Each row of a before or after table is a point. The points were changed in one or more steps. Then noise was added and the rows were shuffled. The steps act on how far a point lies along the listed directions, d1 being the first. Name the steps. A step turns or swaps two directions, mirrors them in a line or flattens them onto one, adds a multiple of one to another, or multiplies one. Angles are multiples of 10 degrees, from the lower direction toward the higher: turns from -170 to 170, lines from 10 to 170 but not 90. Use the fewest steps. Two steps may share a direction if one is a turn and the other turns, adds or multiplies; they go together, in the order done. Otherwise the lowest direction goes first.

Directions:
(1): [ 22 -31]
(2): [-31 -22]
Before (9 x 2):
[[  3 -59]
 [-18 -10]
 [ -8 -41]
 [-34   9]
 [ 50  14]
 [ -8   7]
 [ 36 -20]
 [ 25  29]
 [  3  -5]]
After (9 x 2):
[[ 31  23]
 [-14  38]
 [ -4  -7]
 [-18   6]
 [ 55  -5]
 [ 33 -24]
 [ -9  57]
 [-32 -17]
 [  6   7]]
Steps: mirror d1 and d2 in the line at 120 degrees

Directions:
(1): [-15  31  36 -19]
(2): [ 19  35 -31 -16]
(3): [-35  20 -15  31]
(4): [-32 -15 -19 -35]
Before, 10 rows:
[[-16  28  27  37]
 [ 13  25  11 -33]
 [ -9 -13 -22  43]
 [ 14  10   5 -30]
 [-32   0   8 -32]
 [-33  27  16  46]
 [-23  27  38  16]
 [ 11  43 -18 -40]
 [-38 -45 -27  15]
 [  9  36  20 -12]]
After:
[[-17 -46  19 -12]
 [-45  46   4 -17]
 [-12  19  -3 -46]
 [ 16 -23  -9  32]
 [ 15 -23 -45  34]
 [-10 -44  14 -34]
 [ 13 -39  -5  14]
 [-34  -5   0  32]
 [ 13  -8  -6  32]
 [-24 -37   6 -44]]
Steps: mirror d1 and d2 in the line at 120 degrees; swap d3 and d4

Directions:
(1): [ 32  -8  11 -28  -7 -27 -47  26]
(2): [-34  23  -7 -30  44  17 -12  25]
(3): [ -1 -14  24  -4  44 -47  18 -22]
(4): [-15 -53 -46 -21  -1  -4   2  -4]
(5): [ 29 -28  22  -8  25  49  -8 -19]
(6): [-29   8   3  -1  -9  -3 -45 -51]
Before (12 x 8):
[[-11  36  39  -9  72  -4  -9   0]
 [ 29  34  52  -1   4  29 -25  15]
 [ 36  29  58  -1 -10  20 -54  -7]
 [ 10 -34   7  17 -37 -17 -29 -28]
 [ 29   4  41   2  28  -2   8   7]
 [-45  13  -1 -25  44  26 -29  20]
 [ 14 -33   9 -14  15  22 -25   3]
 [  6  -3  13 -10 -21  11  12   3]
 [ 12  12  22   3  52  37  -5  -1]
 [-18   0   2 -16  15 -24   3  -7]
 [ 16  24  45  -9  35 -11 -40  -8]
 [ 16  -2  10  27 -28 -17  13 -51]]
After:
[[  8  -1  13 -12 -19  11  12   5]
 [  1  17  -3   2  35  11  61  26]
 [ 10   2  24  25  24  29 -16 -45]
 [ 42  29  57  -5 -10  16 -44  13]
 [ 38  -3  46   6  10 -14 -10 -13]
 [-19  -3   4 -13  11 -27   0 -12]
 [ 24 -38  14 -21   9  11 -41   8]
 [ 55  32  61 -31  12  13 -66  47]
 [-41   1   6  -2   0   8 -59 -44]
 [ -7  26  45  11  35 -15 -34 -51]
 [ 30  22  51 -24  32 -24 -62   9]
 [ 12 -21  -2 -25  24  -3  -1  68]]
Steps: multiply d1 by 2; swap d2 and d6

Directions:
(1): [-36  47 -36 -21   0  -2 -10   7 -32]
(2): [ 52  24  -7 -36  11  -3  13 -39  -6]
(3): [  5  36  26 -13 -40  -9  30  33  25]
(4): [ -5 -10   0 -23 -50  37 -36 -22   9]
(5): [  4 -15   2   3 -10  45  44   9 -45]
(6): [-10 -28   4 -61  27   5   1  30  10]
Before, 9 rows:
[[ 37  26 -12 -69  28 -40   6   2  20]
 [-12  -9  -3 -11 -49  29 -26 -12   0]
 [-60  11 -26 -24   0 -12 -46  12 -21]
 [-16  35  -5  19  -4  -2  14  24 -30]
 [ 18  13  -5  -9  40  -6  -2   1  -4]
 [  0   2  18  16 -29   3  15  15  27]
 [  9  -5  19  41  -4   3  21  27  15]
 [-30  44 -32  25   9 -26 -36   0 -16]
 [ -8 -16  -9  47 -14  35  63  24 -52]]
After, 9 rows:
[[-54  44 -62  19  11 -16  -5  12 -44]
 [ 10 -14  33 -10 -86  31   4  21  34]
 [-13 -27  11  -9   0  29 -24  21   8]
 [ 11 -54   4  30  28  34  20   4 -40]
 [ 24 -38  21 -23  33  17  54  17 -40]
 [ 14  54   3  46 -27 -30  11  -6  19]
 [ 41  21 -14 -22   9  -9  19 -26 -16]
 [ -6  37  -7  51  -3 -28 -10  13  14]
 [-11  20   5  42 -13  11  18  13 -38]]
Steps: swap d1 and d5; swap d2 and d4; multiply d3 by 2; turn d3 and d6 by -50 degrees

Directions:
(1): [ 26  23  -3  -8 -33  25   8 -10  28  16  63  20]
(2): [ -8  21   6   0 -26 -60  -4 -59   2  11  -6  -4]
(3): [ 14 -13  75  16  -3   1  25  -6 -27 -15   7  25]
(4): [-35  29  31   1  28  -8 -50  18  -9  21  34  -9]
(5): [-36  26   6   6  22  18  24 -23  34 -56   8 -15]
(6): [ 35  16  28 -11  10  37 -13 -27  16  25 -31 -44]
Before, 8 rows:
[[-40 -28 -15  -3  33 -37  24  -1 -10 -56 -36   0]
 [-12   6 -48  -8  12 -15 -22  12  11  -7  -3 -18]
 [-36  31 -17  -3  20 -35 -34  -9  16 -11  48  -3]
 [-20  29   5 -21  18  65 -47  52  24  10  85 -11]
 [-26  10  44 -12   7   1   7 -33 -12  -2  -6 -17]
 [-12  16  22  18   0  31  37 -38  18 -22  18 -10]
 [-20  27 -29   5 -18   3 -50  40  10  28  70  33]
 [ -8 -12 -16   5   9  15   3  38 -10  -6   6  17]]
After (8 x 12):
[[ -3 -12 -10   8 -20 -72  40 -66  -6 -41 -20  13]
 [-17  20   2 -18  -2  20   3 -31  14  11  21 -19]
 [  2 -21  27  11   2 -28  16  -7 -23 -33 -14   9]
 [ 12 -21 -18 -13 -15  -4  65 -20  18 -56  12  28]
 [ -6  -1 -10   7  -2  -8   2  10 -11  -1  12  14]
 [-30  20 -15   6  21  45  10 -14  25 -13  13 -23]
 [-64  28  51  -3  26 -49 -59 -18 -22   5   8 -35]
 [-15  -6  -8  17 -36 -81  -2 -33 -24  -8 -35  34]]
Steps: multiply d1 by 0.4; turn d1 and d3 by -140 degrees; add -1.5 times d6 to d2; turn d2 and d4 by -70 degrees
